Each row of a before or after table is a point. The points were changed in one or more steps. Then noise was added and the rows were shuffled. The steps act on how far a point lies along the listed directions, d1 being the first. Name the steps. A step turns or swaps two directions, mirrors them in a line or flattens them onto one, adds a multiple of one to another, or multiplies one. Angles are multiples of 10 degrees, from the lower direction toward the higher: turns from -170 to 170, lines from 10 to 170 but not 90. Use the fewest steps. Two steps may share a direction if one is a turn and the other turns, adds or multiplies; they go together, in the order done. Otherwise the lowest direction goes first.
(in the rows, 128 means zero)

Directions:
(1): [185 114]
(2): [142 185]
Before (10 x 2):
[[162 174]
 [150  82]
 [133 150]
 [123  39]
 [152 162]
 [103  72]
 [191 164]
 [148  72]
 [190 151]
 [210 153]]
After (10 x 2):
[[196 180]
 [186 170]
 [ 88  99]
 [189 168]
 [118 122]
 [160 156]
 [172 162]
 [ 80  98]
 [117 121]
 [138 133]]
Steps: flatten d1 and d2 onto the line at 50 degrees

Directions:
(1): [ 77 105  83]
(2): [140 184  86]
(3): [177  91  92]
Before (14 x 3):
[[ 67 130 126]
 [120 207 212]
 [118 152  93]
 [144 105  82]
 [ 92 185 109]
 [ 99 156  87]
 [110 121 139]
 [101  95  44]
 [126 133 118]
 [121 145 105]
 [129 144 185]
 [188 135 128]
 [190  88  90]
 [117 130 194]]
After (14 x 3):
[[ 99 148  92]
 [ 65 108 145]
 [106 120  27]
 [112 157 250]
 [124 123 200]
 [121 143 105]
 [110 113 146]
 [119 152  94]
 [149 132  63]
 [128 134 119]
 [194 156 114]
 [ 86 158 127]
 [111 107 211]
 [199 132  55]]
Steps: add 0.7 times d3 to d2

Directions:
(1): [109 169  60 130]
(2): [193  96  91 143]
(3): [169 172 141  73]
Before (10 x 4):
[[127 148 119 117]
 [134 125 105 126]
 [ 80 116 104 176]
 [155  64 160 144]
 [ 83  91  88 187]
 [119 170 111 123]
 [124 142 146  94]
 [ 92 114 115 160]
 [ 76 122 107 162]
 [151 145 137  95]]
After (10 x 4):
[[184 133 132 117]
 [ 92  66 118 195]
 [ 86  45 108 226]
 [ 56  27  83 246]
 [133 124 106 127]
 [ 98  49 118 206]
 [155 145 154  78]
 [167 174 138  63]
 [158 134 128 109]
 [ 40 138 121 147]]
Steps: swap d1 and d2; multiply d3 by 2

Directions:
(1): [135  73 159 180]
(2): [103 178 121 188]
Before (12 x 4):
[[148  90 123  90]
 [128 125 121 101]
 [136 145 108  66]
 [129 148 127 174]
 [131 127 114 107]
 [144 135 114  72]
 [122 135 133 197]
 [146 113 113  43]
 [144 142 115  67]
 [131 121 100  84]
 [111 141 112 121]
 [139  94 130  86]]
After (12 x 4):
[[158 107 117  39]
 [142 102 102  58]
 [132 113 123  87]
 [111 157 129 229]
 [149  91 123  91]
 [137 116 115  94]
 [160  84 118   6]
 [122 158 126 185]
 [117 129 115 107]
 [160 110 120  31]
 [153 111 112  23]
 [141  92 131  86]]
Steps: add 1 times d1 to d2

Directions:
(1): [100 141 157  54 135 181]
(2): [104 164 155 115  55  83]
Before (14 x 6):
[[ 67 155 147  66 117 157]
 [116 132 151 121 148 137]
 [126 135 121 136 174 189]
 [157  84  93 128 176 138]
 [134 124 112 133 165 139]
 [158 100  87 170 190 147]
 [ 85 107 142 100 150 196]
 [124 137 131 141 110  93]
 [136 123 130 133 174 160]
 [ 77 188 192  61   9  84]
 [ 91 143 170  60 138 142]
 [155 110  84 178 188 135]
 [128 139 145  85 156 144]
 [108 140 124 100  78 103]]
After (14 x 6):
[[130 126 105 144  88  81]
 [ 73 169 140 112  71  94]
 [132 100 117  74 168 165]
 [ 68 135 164  96  92 159]
 [ 93 156 167  99  91  83]
 [115 141 150 100 150 162]
 [121 136 127 106 158 150]
 [122 158 156  86 122 116]
 [130 116 118  97 190 193]
 [137 119 115 157 138 101]
 [129 155 133 192  23   7]
 [101 159 145 100 137 185]
 [111 138 158 120 130 125]
 [129 119 108 109 196 185]]
Steps: turn d1 and d2 by 60 degrees

Directions:
(1): [156 104 101 163  93 191  85 185]
(2): [106 169  62  62 142 116  98 165]
Before (14 x 8):
[[138  66 103 164  94 210  70 204]
 [159 145  88 128 103 182 110 172]
 [134 130  78  95 130 164  46 182]
 [140 147 113  80 128 120  82 162]
 [107 111 225 133 142  86 188  37]
 [128 138  78 148  89 159  88 159]
 [108  87  85 132  77 190  65 174]
 [160  72 203 222  80 159 152  92]
 [ 99 161  61  64 139 108  92 186]
 [178  84 178 228 105 175 142 120]
 [124 152 102 177 114  93 146 117]
 [100 137 131 101 178 103 132 138]
 [159  95 124 164  84 189  85 173]
 [105 145  74  93 151 124 135 157]]
After (14 x 8):
[[124 179  82  73 138 129 133 142]
 [129 153 151  77 145  75 120 112]
 [152  59 202 214  83 194 126 125]
 [ 87 156 147  81 167  50 166  94]
 [165 128  70 156 109 200  72 211]
 [ 63 144  65  49 122 119  84 140]
 [101 166 102  50 176  89  97 112]
 [111 112 165 141 162 110 152 117]
 [ 97 174  72  99 121 109 110 127]
 [118 153  67  72 126 135  80 181]
 [ 81 143  50  45 153 136  76 202]
 [129 142 104 182 105 106 139 126]
 [153 107  83 165  63 210  63 201]
 [101 133 121 108 162  99 171 109]]
Steps: turn d1 and d2 by 80 degrees

Directions:
(1): [123  59  84 125  81 126  53 109 110]
(2): [122 129 178  89 159  59  69 174 130]
(3): [ 91 117 186 220 141 148 100 125 103]
Before (8 x 9):
[[139 132 155  88 136  80 122 153 152]
 [153  86  74 118  95 143 108 114 119]
 [107  70  63 127  74 147 103  74 128]
 [126 155 193  97 166  85 148 151 131]
 [138 138 152 104 158 101 134 141 162]
 [154 166 127  72 161  87 206 138 145]
 [101  90 121 199  61 168  89  88  99]
 [161 190 111  77 163 108 183 163 161]]
After (8 x 9):
[[122 124 200  55 170  21  59 179 128]
 [105 124 115 229  69 218 169  64 106]
 [148 130 100  53 138  75 162 131 137]
 [140 135 183  54 155  29  74 183 157]
 [109 129  79 164  91 197 200  63 141]
 [162 153  82  58 143  86 137 165 147]
 [155 126  87 146 117 172 175 109 123]
 [146 126 157  81 159  60  89 154 164]]
Steps: flatten d1 and d3 onto the line at 80 degrees; multiply d2 by 2.5

Directions:
(1): [119 138 152  90 139 105 114 114 165 155  12]
(2): [164 210 161 180 172 115 111 154 121 188 139]
(3): [ 38 113 116 200 178 101 145 120 163 117 126]
(4): [181  74 149 155 154 181 166  75 179 167 133]
(5): [112 109  92 114 158 113  76  51  66 180 138]
(6): [145  62 137 103 207 118 134 201  90 132 120]
Before (8 x 11):
[[ 63 162 146 226 121 133 145 223 144  67 176]
 [151 173 114 190 121 119  87  68 107 198 162]
 [133  94 106 144 124 139 171 140 138  82 190]
 [161 155 157 150 159 142 187 177 198 120  76]
 [138 170 155 236 205 147 177 116 135 184 191]
 [131  99 147 136 134 122 150 160 135 150 105]
 [ 33 150 106 132 115 110 136 141 141 118  78]
 [168  55 128 120 107 210 169  88 182 162 140]]
After (8 x 11):
[[153 218 153 217  73 122 136 155 178 135 157]
 [ 56 122  95 211 169 131  70  80  64 157 197]
 [ 33 142  97 127 128 105 123 120 115 145  76]
 [171  47 137 124 113 210 179 110 185 147 140]
 [130  93 139 137 142 121 131 132 117 170 109]
 [138 197 165 246 176 149 183 111 159 172 189]
 [130  74  82 139 151 136 147 110 114 109 198]
 [148 115 112 136 196 136 127  57 131 193  89]]
Steps: add -0.3 times d2 to d6; mirror d4 and d5 in the line at 170 degrees

Directions:
(1): [194 161 174 111  75 202 151 144 126 143  81  97]
(2): [110 122  87  76 165 185  71 104 174 116  64 156]
(3): [158 105 168  80 168 138 178 167 189  90 177 170]
(4): [114 147  68 188 173 174 201 165 111 102 102 132]
(5): [147  86 124 107 145  73 131 207 111 182  59 144]
Before (9 x 12):
[[110 104 136 144  95  91  77  90  92 127 151 125]
 [135 104 134  91 139 116 156 168 169 120 107 164]
 [143  72 100  89 223  98 188 227 171 122  83 186]
 [179  85 171  57 127 113 101 207 134 160  94 181]
 [141 186 138 112 123 187 133  89 157 121 136 105]
 [169 104 172 118 202 148 217 226 142  97 203 131]
 [152 176 165 152 105 129 202 170  70 108 140  89]
 [148 131 161  82 105 123  82 137 106 176  89 133]
 [132 172 106 144 103 180 137  90 117  85 141 113]]
After (9 x 12):
[[161  96 131 104 184 120 141 246  98 182  58 110]
 [161  84 160  83 159 112 136 209 147 119 155 195]
 [104 107 135 137 113 110  81  75 120 101 172 138]
 [140 100 139 104 130  98 161 171 153 137 101 152]
 [182  81 155  75 182 106 198 224 167 133 102 168]
 [125 162  86 156  93 152 121 104  80 120  94 100]
 [128 135 151 105 145 133 135 127 141 109 170 153]
 [121 172 103 154 127 134 128 114 103 165  93  96]
 [132 173 125 120 132 162 164 157  96 104  93 108]]
Steps: flatten d1 and d4 onto the line at 50 degrees; multiply d2 by 0; swap d3 and d5

Directions:
(1): [121 168 138 154 126 184 122 122 239 183  93 116  92 118]
(2): [143 162 126 150 197 212 103 165  75 114 162 153  85  93]
Before (13 x 14):
[[138 120 132 125 129 122 135 136 102 117 136 125 126 129]
 [123 140 128 138 125 144 132 127 168 149 108 120 119 127]
 [134 127 127 136 141 140 122 133  93 123 148 130 129 126]
 [132 120 121 125 139 111 131 125 112 128 128 132 133 131]
 [121 102 127 115 109 102 137 123 123 121 130 125 140 141]
 [127 119 123 118 121 108 134 114 123 130 124 119 138 138]
 [128 112 124 131 132 117 128 127  93 119 137 135 139 137]
 [131 120 132 121 145 126 126 139  89 114 149 128 131 117]
 [126 124 133 133 122 129 136 121 141 130 119 123 127 130]
 [137 127 126 134 137 139 122 135 109 116 127 136 127 131]
 [124 103 126 111  98  88 138 116 125 120 123 120 156 144]
 [124 132 132 131 111 116 128 127 150 146 120 120 136 131]
 [123 127 129 130 128 131 134 139 118 121 134 130 127 131]]
After (13 x 14):
[[126 108 122 109 113  88 138 112 106 120 126 119 150 142]
 [133 108 118 119 138  95 131 126  78 112 138 135 144 134]
 [139 118 122 129 150 130 120 141  46 102 165 137 136 123]
 [124 139 135 134 103 120 130 121 186 165 107 113 130 131]
 [134  91 120 117 134  87 131 131  31  88 156 142 160 143]
 [118 167 134 156 121 179 128 122 250 187  82 110  96 123]
 [137 105 128 116 132 102 136 140  59  95 151 131 138 129]
 [123  81 123 103 100  69 142 119  92 103 136 125 160 151]
 [136 100 127 109 154 104 125 148  23  82 173 139 146 118]
 [139 123 124 131 144 134 122 140  83 104 135 139 130 131]
 [125 123 127 127 132 127 134 142 101 112 142 131 130 130]
 [123 128 135 136 119 132 135 118 162 140 111 119 122 129]
 [124  79 122  94  82  43 148 111  88  99 131 119 183 158]]
Steps: multiply d1 by 3; multiply d2 by 1.6

Directions:
(1): [ 91 117  58 144 122 118  79 172 113 200  94 147 106  54  99  63  89 125]
(2): [137 109 117 138  83  52 129 161 166  92 153 196 149 111  96 183  86 208]
(3): [137  87  63 171 182 156 180 124 186 129 146 209 145 170 147  79 164 123]
(4): [170 181  80 110  52 138 160 165 142  72  78 100 132 150 183  65 103 147]
(5): [171 131 183  87 183 138 165 154 134  66 127 166 113  72  82  85  69  75]
Before (8 x 18):
[[100 134 100 109 116  93  84 171 111 155  67 144 104  45  75  78  57 107]
 [ 95 103 126 138 133 104 124 122 118 179 140 132 120 146 114 155 159 113]
 [100 129 125 135  80 119 105 120 109 140 123 113 138 116 147 156 136 169]
 [141 133 128 114 132 108 132 140 122 105 130 152 112  73  91 100  84 113]
 [101 116 127 137 136  91 115 131 114 152 156 147 143 123 110 167 123 172]
 [121 159 124  79 129 141  65 144  62 175  71  52  79  54 120  56 106  54]
 [138 145  72 109 118 149 118 186 117 163  99 107 112  65 112  45  78  83]
 [103 101 108 145 159 138 132 123 123 179 146 143 129 130 116 145 153 138]]
After (8 x 18):
[[173 147  20 133 112 177 186 182 172 118 100 137 139 147 177  11 117  99]
 [101 120 101 141  91 124 112 131 120 147 116 136 134 105 142 124 132 161]
 [ 74  77 150 149 172 101 111 102 114 205 170 147 121 143  91 191 178 103]
 [127 100  53 142 166 124 153 160 175 126  88 218 125 104 106  36  96 102]
 [ 91  89 152 141 190  91 113 119 115 164 182 178 138 104  76 180 125 148]
 [154 124 118 118 151 118 157 139 142  92 136 177 118  84  97  83  90 107]
 [ 90  77 151 147 198 134 125  92 118 190 180 150 136 141  94 196 177 128]
 [117 124  14 141 140 164 102 138 120 204  76 111 101 119 166   6 162  80]]
Steps: turn d1 and d3 by 70 degrees; add 0.7 times d2 to d5; multiply d4 by 2.5

Directions:
(1): [206 148 172 190 105 147 145 168 123 149 101  88  73 125 184 159  57 181
  97 138]
(2): [114 140 151 164  80 157 121 129 160 197  98  91 100  99  47  90  92  54
 193 117]
(3): [ 99  80 138 161 147 132 165 190 167 216 126 138 173 225 172 119 157 122
 138 132]
Before (8 x 20):
[[121  90 149 135 149 144 151 154 124 147 120 140 168 191 178 154 147 178
   98 140]
 [ 69  40  98 105 177 117 153 148 162 178 148 192 213 207 140  80 227 119
  120 134]
 [ 66 128 141 110 123 146 157 130 169 164 129 132 130 165  85  88 131  99
  179 134]
 [150 157 162 175  78 163 116 113 142 132  72  67  62  34  49 130  36  65
  172 106]
 [135 139 137 133 114 150 152 153 153 129 144 137 141 171 169 134 122 165
   98 113]
 [ 88 138  95  99 116 120 119  74 136  96 141 125 174  93  76 110 141  66
  160 122]
 [ 71  77 100  91 205 103 164 142 155 142 141 212 240 230 159 101 219 106
  151 109]
 [ 50  69 120 129 172 121 151 167 183 199 136 158 206 213 139  64 214  59
  173 111]]
After (8 x 20):
[[129 138 137 101 114 149 107  81  98  84 113 125 121  80  89 146 118 145
  123 132]
 [235 156 157 160  98 154 117 111 105  88 100 106  47  35 132 132  53 191
   76 141]
 [116 158 123 102 102 149 121 104 141  91 151 138 134 112 106 118 130 128
  123 104]
 [230 191 169 158 107 142 111 116  95  61  99  83  42  33 158 133  50 166
   96 125]
 [159 132 147 181 116 136 165 165 145 163 114  94 149 168 185 146  87 141
  117 137]
 [247 192 172 166 118 145 135 119 101  75  78 113  61  55 147 158  30 175
  108 115]
 [ 64  75 109 122 164 127 146 143 153 138 122 145 181 169 124 130 162  85
  144 114]
 [140 165 155 119 115 144 150 122 127 102 127 111  75 114 129 131  81 171
  125 142]]
Steps: turn d1 and d3 by -170 degrees; multiply d2 by 0
